Each row of a before or after table is a point. The points were changed in one or more steps. Then noise was added and the rows were shuffled. The steps act on columns, c1 being the first. What was done? A step turns or swaps two columns, mirrors them in a line or flattens them onto one, adds a multiple of one to another, or multiplies or shifts one. Angles are multiples of 10 degrees, from the lower column toward the higher: turns from -170 to 170, lines from 10 to 170 but not 90. Use the fewest steps. Two steps may share a column if one is a turn and the other turns, adds or multiplies; they go together, in the order done. Otherwise the lowest column goes first.

Before, 8 rows:
[[ 0.28  0.00]
 [-0.25 -0.07]
 [ 0.03 -0.21]
 [-0.41 -0.73]
 [-0.40 -0.51]
 [-0.31 -0.70]
 [ 0.04  0.20]
 [ 0.75  0.56]]
After, 8 rows:
[[-0.73 -0.32]
 [-0.69 -0.41]
 [ 0.60  0.75]
 [-0.52 -0.39]
 [ 0.02 -0.23]
 [-0.21  0.09]
 [ 0.20 -0.01]
 [ 0.01  0.30]]
Steps: swap c1 and c2

Before, 8 rows:
[[ 0.72 -0.35 -0.24  0.23  0.31  0.07]
 [-0.28  0.00 -0.15  0.21 -0.05 -0.10]
 [-0.06  0.19 -0.05  0.19 -1.02 -0.10]
 [-0.30 -0.82  0.30  0.27  0.17 -0.42]
 [-0.22  0.20  0.21  0.37  0.14  0.04]
 [-0.22  0.28 -0.21  0.06  0.07 -1.43]
 [ 0.33  0.21 -0.40 -0.16  0.25  0.12]
 [ 0.08  0.12  0.32 -0.09  0.18 -0.02]]
After:
[[ 0.03 -0.18  0.64 -0.23 -0.25 -0.24]
 [ 0.08 -1.13  0.38 -0.48 -0.40  0.20]
 [-0.18 -0.37  0.90  0.04 -0.06  0.08]
 [ 0.83  0.20 -0.01 -0.23  0.64 -0.01]
 [ 0.04  0.54 -0.39 -0.93 -0.19  1.06]
 [-0.38  0.85 -0.95  0.21  0.05  0.04]
 [ 0.22  0.19 -0.40 -0.20 -0.18 -0.05]
 [-0.69  0.04 -0.84 -0.14  0.34 -0.19]]
Steps: turn c1 and c5 by 130 degrees; multiply c3 by 3; turn c2 and c3 by 30 degrees; turn c4 and c6 by -140 degrees
